Each point is reached from the start by the listed moves, each made once or not at all, plus a little noise. Say if it took an odd or an even number of moves. Then give how often each move was made.
(in the rows, 128 means zero)

Moves:
(1): [172  75 136 116 134]
(2): [167 159 110 111 112]
(3): [130 120 160 142  95]
Start: [119 157 116 105 138]
Points:
[167 103 117  94 147] -> odd (1, 0, 0)
[120 147 144 117 102] -> odd (0, 0, 1)
[203 139 103  70 131] -> even (1, 1, 0)
[163  97 156 104 114] -> even (1, 0, 1)

Moves:
(1): [142 116 130 146 124 122 138 144]
(2): [124 145 121 144 131 122 145 116]
(3): [101 127 148 131  93 148 146 120]
(4): [ 80 120 109 139 112 113 117 143]
(5): [126 140 140 122 154 145 128 168]
(6): [118 115 103 133 116 160 126 123]
(7): [110 117 124 111 143 131 167 126]
(8): [138 138 100 105 114 122 138 145]
Start: [119 125 131 128 168 124 136 125]
Points:
[ 87 113 110 102 144 182 207 184] -> even (1, 0, 1, 0, 1, 1, 1, 1)
[ 49 112 112 113 141 138 203 199] -> even (1, 0, 1, 1, 1, 0, 1, 1)
[ 87 138 110 107 128 183 164 170] -> even (0, 0, 1, 0, 1, 1, 0, 1)
[ 96 150 113 124 120 134 180 123] -> odd (0, 1, 1, 0, 0, 0, 0, 1)
[ 45 132  61 111 170 152 188 178] -> even (0, 1, 0, 1, 1, 1, 1, 1)

Moves:
(1): [138 111 135  85 153 133 127 131 119 112 107 121 111 134 155]
(2): [124 125 141 108 140 139 135 116 110 107 138 135 124 132 129]
(3): [140 114 131 131 124 115 124 139 135 108 153 136 136 133 131]
(4): [138 129 113 123 109 122 121 117 149 123 112 132 135 155 134]
(5): [150 159 112 146 125 125 119 129 152 131 131 107 124  97 145]
(6): [129 118 120 137 123 139 129 136 151 141 142 120 153 151 129]
(7): [143 116 151 135 119 118 126 116 140 135 118 113 124 144 123]
(8): [136 154 118 100 145 113 183 143 117 147 113 123 124  84 125]
(9): [121 120 130 112 124 130 109 115 167 138 114 121 112 116 121]
(10): [136 136 133 121  97 149 124 157 129 120 134 117 116 122 116]
(11): [144 124 114 119 117 136 124 124 121 132 138 125 139 114 118]
(12): [140 133 142 131 131 147 130 135 116 162 131 148 120 123 141]
Start: [137 114 138 111 130 140 133 122 149 134 105 129 108 150 123]
Points:
[170  83 152   7 150 154 166 107 176 152  74  85 103 131 127] -> odd (1, 1, 0, 0, 0, 1, 1, 1, 1, 0, 1, 0)
[218  91 150  71 106 166 119 142 185  94 140  78 110 153 149] -> even (1, 1, 1, 0, 1, 1, 1, 0, 0, 1, 1, 0)
[160 112 135  75 158 165 132 122 172 115 115 101 105 153 171] -> even (1, 1, 0, 0, 1, 1, 0, 0, 0, 0, 0, 0)
